Each row of a before or after table is a point. One or more steps were done to the points. Then noise was added and the rows were shuffled. The steps act on how far a point lies along the listed directions, d1 being the first. Name the steps. A step turns or swaps two directions, mirrors them in a line or flattens them onto one, adds a multiple of one to another, or multiplies one. Angles are multiples of 10 degrees, from the lower direction toward the higher: turns from -170 to 170, lines from 10 to 170 but not 90. Use the fewest steps. Two steps may share a direction if one is a turn and the other turns, adds or multiplies; they go together, in the order done. Otherwise the lowest direction goes first.
(in the rows, 128 means zero)

Directions:
(1): [107 172]
(2): [172 149]
Before (14 x 2)
[[132 114]
 [134 105]
 [107  92]
 [ 83 155]
 [129 119]
 [ 88 105]
 [ 61 195]
 [123 129]
 [ 99 133]
 [120 112]
 [ 89  82]
 [131 109]
 [ 91 131]
 [118 136]]
After (14 x 2)
[[134 102]
 [118  42]
 [132 111]
 [129  93]
 [122 130]
 [100 117]
 [115 102]
 [111  87]
 [130  45]
 [122   9]
 [ 82 154]
 [138 100]
 [131 113]
 [126 124]]
Steps: add 1.5 times d2 to d1

Directions:
(1): [115  88  94 172]
(2): [115 184 111 163]
(3): [189 134  96 126]
(4): [101 133  79  87]
Before (12 x 4)
[[117 155  97  92]
 [118 108  82 102]
 [117 119 153 103]
 [145 131 117  84]
 [143 116 154 164]
 [138 130 153 142]
 [121 122 160 144]
 [136 123  98  71]
 [149 123 127 134]
 [144 137  92  65]
 [137 119 133 177]
 [112 114  83 123]]
After (12 x 4)
[[ 70 123  12  72]
 [156 121 159 164]
 [151 122 179 173]
 [102 120  67 108]
 [180 146 169 143]
 [ 73 116  60  88]
 [ 91 147 100  64]
 [146 133 120 128]
 [ 75 124  48  79]
 [116 113 140 155]
 [ 82 147  76  57]
 [178 136 184 166]]
Steps: multiply d1 by -1; multiply d2 by 0; turn d3 and d4 by 30 degrees; multiply d4 by 2

Directions:
(1): [156  80 131  75 143 106  73 137]
(2): [196 168 111 103  94 113 141  96]
(3): [145 110  99 122 129 217 120 116]
(4): [138  85 118 121 174 113 189  89]
Before (10 x 8)
[[171 160 115 121 112 109 169  98]
 [153 133 120 112 141 126 149 122]
 [ 94 110 141 148 149 115 129 138]
 [135 106 134 104 151 130 136 129]
 [123 152 138 139 118 100 140 142]
 [180 142 111 103 117  99 149 104]
 [125 112 125 137 148 117 145 121]
 [141 129 103 133 132 156 132 115]
 [101 128 123 149 133 151 154 112]
 [123 145 122 151 123 106 170 123]]
After (10 x 8)
[[213 247  94 149  66 116 244  54]
 [ 74  95 134 145 151 152 121 137]
 [144 154 103 141 114 161 127 118]
 [ 62  38 154 128 192 109  88 163]
 [119 141 120 156 132 107 186 115]
 [171 171 112 122 119 130 174 106]
 [137 106 135 100 149 130 129 131]
 [232 238  87 130  65 103 228  53]
 [124 145 135 141 129  98 159 131]
 [117  94 128 132 160 116 137 126]]
Steps: multiply d2 by 3; turn d1 and d2 by 30 degrees; add -0.7 times d3 to d4
